Each row of a before or after table is a point. One or more steps were done to the points. Then noise was added and the rows were shuffled. The steps act on columns, c1 being the first. What was done? A step turns or swaps two columns, mirrors them in a line or flattens them onto one, adds a multiple of one to another, or multiplies or shifts one. Angles are multiples of 10 degrees, from the lower column toward the higher: turns from -170 to 170, lines from 10 to 170 but not 90. Use the fewest steps. Two steps may share a column if one is a turn and the other turns, adds or multiplies; they go together, in the order done. Otherwise the lowest column goes first.

Before (13 x 2)
[[-1.1  3.7]
 [-6.4  3.5]
 [-1.3 -1.7]
 [-4.4  2.4]
 [ 9.7 -6.3]
 [ 2.7 -0.5]
 [-4.7  3.6]
 [-6.9  3.6]
 [-1.3 -2.0]
 [ 0.0  0.1]
 [ 4.9 -1.5]
 [ 2.7 -2.6]
 [-6.8  1.7]]
After (13 x 2)
[[-6.3  9.7]
 [ 3.4 -3.9]
 [-2.1 -1.0]
 [ 3.8 -1.0]
 [-2.3  2.9]
 [-1.8 -1.5]
 [-1.5  4.7]
 [ 2.2 -4.1]
 [ 1.8 -7.1]
 [-1.0  2.3]
 [ 3.9 -7.1]
 [ 3.9 -6.4]
 [-0.3 -0.2]]
Steps: swap c1 and c2

Before (14 x 6)
[[ 4.3 -4.5 -4.8 -8.0 -2.6  2.8]
 [-2.6 -7.0  4.6 -2.8  4.5  9.3]
 [ 0.4  3.9  4.5  4.3 -3.9  8.1]
 [-1.3  0.8 -5.1  5.6 -2.5  3.2]
 [-2.9 -4.2 -1.9 -0.5  2.5  2.9]
 [ 5.5  6.0 -7.7 -1.0  1.7  8.3]
 [ 4.9  1.3 -2.0  6.0  5.0 -3.3]
 [ 6.8  0.4  3.1  4.8 -7.0  7.4]
 [ 5.1  0.5  2.8  0.6 -2.2 -3.9]
 [-1.9  0.0  5.1 -5.0  0.7 -2.4]
 [ 3.5  5.2 -3.3 -2.4 -1.9  0.2]
 [ 1.7  1.0  2.8  3.0  4.3 -0.9]
 [-6.3  2.2  2.5 -2.7 -1.0  2.6]
 [ 6.4  0.7 -2.6 -6.7 -1.1  8.9]]
After (14 x 6)
[[-1.2 -0.6  0.6 -3.4  2.4 -6.7]
 [-2.6 -2.8 -2.4  6.8  1.1 -2.1]
 [-9.1  2.0 -1.0  1.3  6.0  4.4]
 [ 2.9 -2.3  0.5 -0.3  0.7  5.6]
 [ 3.0  5.1 -2.0  5.8  1.5  5.5]
 [-9.9 -1.4  2.3 -4.8  0.5  4.9]
 [-2.4  2.4 -0.2  0.2 -4.4 -3.4]
 [-3.7 -2.7  2.1 -5.8 -4.6  3.5]
 [-8.5 -7.4 -1.3  3.0  0.2  5.2]
 [-8.4  4.8  1.3 -4.1 -7.4 -4.3]
 [ 0.1  4.9 -0.4  2.0  0.8  1.7]
 [ 1.6  0.1  2.2 -5.9 -0.2 -1.2]
 [-8.1 -3.4 -0.4  2.2  3.9 -0.9]
 [-1.2 -1.9 -0.1 -0.3  4.8  3.0]]
Steps: turn c1 and c6 by 100 degrees; swap c2 and c5; flatten c3 and c4 onto the line at 110 degrees

Before (9 x 12)
[[ -7.1  -4.0   1.5  -1.6  -0.6   0.1   3.0   1.8  -0.7  -3.1  -6.8   3.6]
 [ -4.5   1.3   3.0  -9.1  -3.8  -1.8   3.7   0.6   0.9  -3.3   1.8   4.6]
 [ -8.0   2.0   5.4  -4.7   1.3   3.8   0.7  -1.2  -3.6  -1.6   0.0   0.1]
 [ -1.4   2.2  -4.2  -2.5  -3.2   6.2   9.2   4.3  -5.7   3.5   2.2   0.8]
 [  0.4   0.5   0.6   4.1   1.4   3.1   0.2   4.3  -1.2   0.2   4.7   3.0]
 [  1.6   4.3   2.5   5.6  -3.0  -1.6   4.2   0.4  -0.1   3.0   0.2  -2.9]
 [  2.5   6.0   1.4   3.6  -3.5   3.7   0.8  -0.1   7.1  -3.4   6.8  -6.7]
 [  3.2   5.8  -6.3   4.7  -4.2   4.3  -1.8   0.6  -1.0   6.2   4.6  -4.3]
 [-10.5   6.7   1.1  -2.2   6.0  -1.6   2.6  -6.6  -4.7 -10.3   0.1  -1.0]]
After (9 x 12)
[[ -8.1   1.5   5.6  -6.6   0.8  -3.2   2.3  -1.1  -2.8   2.0  -2.0   0.6]
 [ -1.4   3.1  -4.2  -4.8  -2.9 -10.8  -2.8   4.3   0.3   6.7   1.9  -1.3]
 [ -7.1  -7.1   1.5  -3.8  -2.4  -2.0  -1.7   1.7  -3.3  -0.8  -7.9   2.2]
 [  2.7   9.0   1.2   1.7   1.5  -3.4   2.2   0.2   0.5  -7.9   5.7  -7.5]
 [ -4.3   2.0   2.8 -11.3  -5.8  -0.7  -4.1   0.3  -2.5  -2.1   1.9   1.0]
 [  1.6   3.6   2.9   3.6  -0.3  -1.7  -4.1   0.3   2.7   1.4  -3.9  -4.3]
 [  3.4   7.2  -6.1   2.8  -0.1  -1.8   4.2   0.1   4.8   4.1   2.6  -5.7]
 [  0.5   2.6   0.9   2.2  -1.0  -2.6   1.7   3.9  -0.4   1.3   7.5   2.9]
 [ -9.9   6.1   1.4  -4.3   5.3  -0.4  -2.7  -6.7 -11.5  -1.0  -7.0   3.4]]
Steps: turn c2 and c11 by -30 degrees; multiply c11 by 2; shift c4 by -2.0; turn c5 and c12 by 40 degrees; turn c6 and c7 by 140 degrees; turn c9 and c10 by -60 degrees

Before (11 x 20)
[[  0.6   1.5  -0.7   0.8  -2.8  -2.2   2.5  -1.6  -3.7   8.5   0.4 -10.1
   -3.6  -0.9   1.3   6.1   0.1  -2.1   8.4   2.6]
 [ -1.3  -3.4  -1.0   6.2   1.0  -5.9  -3.8  -0.3   2.5   7.4  -3.9  -0.1
   -7.4   4.7  -3.5   0.6   2.6  -1.4  -5.5  -3.6]
 [  0.8  -0.9   0.4   9.5   3.2  -2.0   0.2  -3.6   1.6  -8.9   1.8   0.3
    3.7  -0.4  -7.9  -7.3  -2.2  -3.9   0.6  -1.8]
 [  2.0  -5.6   0.6   6.4   2.0  -5.8  -1.2   3.9   4.4  12.7   1.5   2.1
   -0.8   2.2   0.7  -1.0   0.1  -2.1  -0.7  -4.8]
 [ -6.5   0.2  -4.1   6.4  -0.6  -1.4   4.2  -2.7  -5.1  10.5   3.4  -7.4
   -2.1  -2.0   3.5   6.2  -0.8   1.8   1.6   0.6]
 [  1.7  -6.8  -0.4   4.5  -0.7  -3.9  -6.3  -0.3   3.5   6.2  -0.2  -1.3
   -0.1  -1.2  -1.5   1.3  -3.7  -5.0  -7.8  -2.8]
 [ -3.4   2.1  -1.8  -1.3  -6.3  -4.0   2.0  -0.1  -5.4   4.6   6.5  -6.0
   -4.0  -2.5   6.5   2.3   2.4   2.3   4.4  -0.5]
 [  2.5  -1.1  -5.1   8.2  -0.6   4.6  -1.8  -4.2   6.8  -7.7   0.8   1.0
    3.7   3.0  -4.3  -1.9  -0.7  -0.9   1.7  -4.2]
 [ -1.0   2.8   1.9   7.9   2.2   3.8  -0.9  -4.3   3.6  -7.4  -0.9   3.8
    3.2  -3.2  -4.0  -0.7   1.4  -7.0   1.1  -6.8]
 [ -1.2   1.5  -1.7  10.0  -2.0  -1.5  -3.4  -1.4   7.6  -3.5  -0.9   0.1
    6.1  -2.8  -5.5  -3.9   4.6  -3.7  -0.3   0.1]
 [ -0.7   7.5  -1.9   0.5  -2.4  -5.0   7.7  -2.7   0.1   5.8   4.0  -6.8
   -3.9  -3.6   2.8   7.6  -2.7   3.6   2.7   1.6]]
After (11 x 20)
[[  2.6  -1.8  -9.9   0.2  -0.8  -2.5  -2.9  -4.4   6.9  -7.7   0.7   1.5
    3.5  -5.1  -4.3  -2.2  -0.8  -0.9   0.9   3.5]
 [ -0.5   6.6  -1.4   1.4  -2.5   2.5  -2.5  -2.6   0.3   5.6   4.3   2.9
   -3.8   5.8   3.0   7.4  -2.7   3.9  -6.7  -7.6]
 [ -0.9   2.0  -9.5  -3.4  -2.0  -0.1   1.7  -1.5   7.5  -3.4  -0.4  -0.4
    5.9   3.1  -5.6  -4.1   4.6  -3.7   0.4   3.2]
 [  1.0  -1.6  -7.7  -5.5   3.1   1.8  -1.7  -3.5   1.5  -9.0   2.0   0.2
    3.8   1.2  -7.9  -7.1  -2.2  -4.1   0.1   0.7]
 [  1.9  -6.3  -5.5  -4.0   1.6   6.1  -3.4   3.6   4.6  12.4   1.5  -0.5
   -0.8   1.0   0.6  -1.6  -0.4  -1.7   2.0   3.2]
 [ -6.8   0.2  -7.8   0.4  -0.3   0.4  -1.4  -2.8  -5.4  10.3   3.4   1.9
   -2.3   2.3   3.7   6.1  -0.6   1.7  -7.1  -4.2]
 [ -1.3  -3.6  -5.5  -2.4   0.8   7.5  -1.2  -0.4   2.3   7.4  -4.0  -5.5
   -7.5  -1.5  -3.5   0.5   2.8  -1.3  -0.2   5.0]
 [  1.7  -6.4  -4.0  -2.1  -0.7   2.8   0.4  -0.3   3.5   6.1  -0.5  -7.8
   -0.3   3.1  -1.7   1.5  -3.7  -4.8  -1.4   7.0]
 [ -1.2   1.1  -5.8  -5.6   2.2  -4.9  -5.6  -4.2   3.7  -7.2  -1.1   1.5
    3.0   1.0  -3.7  -0.8   1.4  -6.9   3.6   4.3]
 [ -3.0   1.9   0.0   2.3  -6.2   2.0  -1.2  -0.1  -5.3   4.1   6.7   4.7
   -4.1   4.2   6.2   2.4   2.5   2.3  -5.9  -1.7]
 [  0.4   1.7  -0.9  -0.2  -2.8   1.6   1.2  -1.7  -3.8   8.4   0.6   8.4
   -3.8   1.6   1.5   6.2   0.0  -1.8 -10.4  -3.6]]
Steps: turn c7 and c20 by -120 degrees; add 0.3 times c7 to c2; mirror c3 and c4 in the line at 150 degrees; turn c6 and c14 by -150 degrees; swap c12 and c19
